Rows are points. Each copy is the shape, with its points in the same order, stretched, turned, moved and blurred by noise. Some copies are also mirrored. Which?

Shape:
[[-52  13 -11]
 [  4  15   2]
 [-23  -7 -11]
 [ 17  -3 -12]
 [  9  -9   6]
 [  4  23  -7]
 [ 15  11   0]]
Copy 1:
[[ 19  34  60]
 [ 20  -5  -6]
 [ -7  24  26]
 [  1   3 -20]
 [-14  -8 -14]
 [ 33   0  -5]
 [ 16 -10 -18]]
Copy 1 is: only turned
Copy 2 (7 x 3):
[[ -9  37   8]
 [-10  -9   8]
 [  3  14  -8]
 [  9 -16   1]
 [ -4 -13 -12]
 [ -8  -7  20]
 [ -5 -16   6]]
Copy 2 is: only turned
Copy 3 (7 x 3):
[[ -4   3 -54]
 [ 13  -1  -6]
 [ -7 -11 -22]
 [  7 -16  12]
 [ -2  -3   8]
 [ 19  -4 -12]
 [ 13  -2   5]]
Copy 3 is: only turned

Shape (10 x 6):
[[  9   7  -3   2  20   2]
 [ -4   8 -24 -12 -13 -22]
 [ 13   6  -3  -9  24  31]
 [-21   4  -9   1  -5  29]
 [ 14   4   5  20   3  -6]
 [-29   4   8   3   8  21]
 [ -1 -17 -13  29   2  -2]
 [-27  16  24 -12  23 -11]
 [  1   2  17  -3  21   5]
 [-40  20 -11  37   8   0]]
Copy 1, 10 rows:
[[  5   2 -10   9   9  -3]
 [ -2  -7 -12 -27  24  -4]
 [ -2  11  11  25  15   0]
 [-28 -14  16  10   2   9]
 [  5   7 -11   1 -11 -15]
 [-25 -12   8  17  -7  23]
 [  7 -21   3  -2 -10 -12]
 [-11   1 -20   9  -4  42]
 [  2  11  -4  12  -6  15]
 [-25 -40 -18  17 -12   3]]
Copy 1 is: mirrored
Copy 2, 10 rows:
[[-10   0  -9  24  -4   1]
 [  1 -36   1 -11   3   4]
 [-10  22 -33  24   8 -20]
 [ -3  22  -6  -6  21 -12]
 [-12   0   6   7 -23  17]
 [  9  29  13  16  20  -6]
 [-21  -1   5  -2  -8  42]
 [ 33   8  35  41  12 -11]
 [ 14  16   3  33  -1   2]
 [-32   8  43   2  14  11]]
Copy 2 is: only turned
Copy 3:
[[  3   7   1  21  16 -20]
 [ -7  17  -4   3 -23  -7]
 [ -5  16   1  22  42  -9]
 [ -8  12  28  -3  20   8]
 [ 22   2   7   3   0 -11]
 [-11  -5  23   3  20  -5]
 [ 26  -1  30  21 -14   1]
 [-25 -16 -10   9  14 -32]
 [ -3  -8  -9  17  19 -16]
 [  6   4  60   1   4 -23]]
Copy 3 is: only turned

Shape, 13 rows:
[[-39  27 -35   1  19   5  24  29]
 [ 17  -4  14  23   3  18   6 -31]
 [-20  -4 -24  17  -3   0 -28 -33]
 [-12 -28  20   0  26  19  -1  -2]
 [ 15 -26 -34 -14 -12  20  25  -1]
 [  6   1 -33  27 -28 -32 -26  21]
 [-19   0  19 -19 -11  20   1 -20]
 [ 17  12   3   4 -28 -22 -18   4]
 [  1  26  -5  23  21  20   7  22]
 [-24  17   0   5  12 -30   1  14]
 [ -3 -36  15 -24   8  31 -10  28]
 [-16 -11 -21 -19  36  12 -30 -27]
 [-11   9 -15  11 -13 -16 -20 -13]]
Copy 1 (13 x 8):
[[-30  16  30  -8  37 -12 -18  21]
 [ 24   3  13 -14 -29 -30   7 -27]
 [ -2  11   3 -50 -12  -3  44 -15]
 [ 44  37  -2 -16 -18  -5 -15  -7]
 [  2  16  15  34  29  -9  31 -10]
 [-26 -28 -26  -5  20  21  11 -27]
 [ 20  17  30 -10 -25  11   7   6]
 [ -2 -35  -8   9  -8  22   0  -8]
 [ 10  -6  23 -15  13 -24 -29 -10]
 [-17  -4  -8  -6  -6   7 -25  21]
 [ 57  31   2   7   8  25 -18  -7]
 [ 33  24   4 -40  -2  -4  38  21]
 [-12 -10  -2 -22  -7   9  21  -5]]
Copy 1 is: mirrored
Copy 2, 13 rows:
[[ -7  10 -35 -25  32  45  -7 -60]
 [ 25  10  -8  38 -19 -15  17   2]
 [ -3  -1   5  20  43 -14  29 -18]
 [ 14   6   2  -8 -17  24  28   5]
 [ 34   0   8  15  43  36 -40  -6]
 [-31   0 -29  15  42   0 -20  33]
 [-16   4  21   8 -11  17   5 -28]
 [-32  -5 -13  15   1 -12 -23  25]
 [  5  35 -40  -7 -20   3  -4 -13]
 [-29 -18 -31 -15   9  18  11 -15]
 [ -1  20  16 -28 -15  44 -16  24]
 [ 22 -10  17 -26  32 -13  23 -23]
 [-20  -8  -9  14  27 -10   7  -7]]
Copy 2 is: only turned

Shape, 13 rows:
[[-29  17   9  -4 -13  13  -2   8  -1]
 [ 21  56   1  -5  13   9  -3  -1  11]
 [  4  24   6   0  20   9 -12  12  -9]
 [ 10 -13   5  17  14   3  -9   2  11]
 [-22 -15   9 -12   9   0   3   7  14]
 [ 14 -14  -6  -3   6  13  -9  12   7]
 [-51 -12 -21  14  13 -13  -4 -39   3]
 [  6   4   1   1  18  -4  12  10   1]
 [ 20   2  10  -5  23  11  15 -16  -5]
 [ -9  -7  14  -8   3 -16  -9  -7  -4]
 [  1  10  13  30  12  -8   0  -2   6]
 [ 21 -14   4  -7  -3   6  -3  14   0]
 [ 12  -5 -12   1   6   0   5   6   0]]
Copy 1:
[[-11  18  -6 -17  -5   8  -4  -1 -12]
 [-15  -1 -18 -23  -6  38  23  23  11]
 [-17  18 -20 -19   7  15   5   1  16]
 [  4  12  14 -10   1   6  -3  -6  37]
 [ 18  26   3   2  -5  -4   6  -1  11]
 [  2  26  27   0   8  11   7  -1  23]
 [ -9  -5 -18  -7 -19 -32 -29  29  17]
 [  2  -5  -2  -4  10   4   9  -4  18]
 [-21  -9  -1  -1 -13   8  27  -1  22]
 [  3   6 -10   7  -5  11 -17  -5  11]
 [  1 -15 -14 -28   3   4  -5 -11  29]
 [  1  15  26   9   7  18   3 -15  12]
 [ -7   0  17   5   9   3   4  -1  15]]
Copy 1 is: mirrored
Copy 2 (13 x 9):
[[ 14 -28  -1 -19   3 -17 -19  10  20]
 [ 10   8  27 -16  32  14 -37 -29  19]
 [ 12  16  32   3   9   3 -15  -8  32]
 [ -2  22  19   9 -18   5   6   9 -13]
 [ -1  -3   2  -3   1 -24  18   9  -9]
 [-14  17  12  11  10   2   7  19  -3]
 [-17  -8   0 -60 -33  11  34  -2  -9]
 [  6  28   5   2  10  -8   1 -17   1]
 [ -5   5   6  11  11   4  24 -28  11]
 [ -9  -3  11  -8 -19 -15   3  -5   7]
 [ 18  20  15  -4 -29   0 -14 -14  -8]
 [-12  11   5  18   7  -8  -1  11   0]
 [-10  23   1  -2  11   2   0  -1  -3]]
Copy 2 is: mirrored
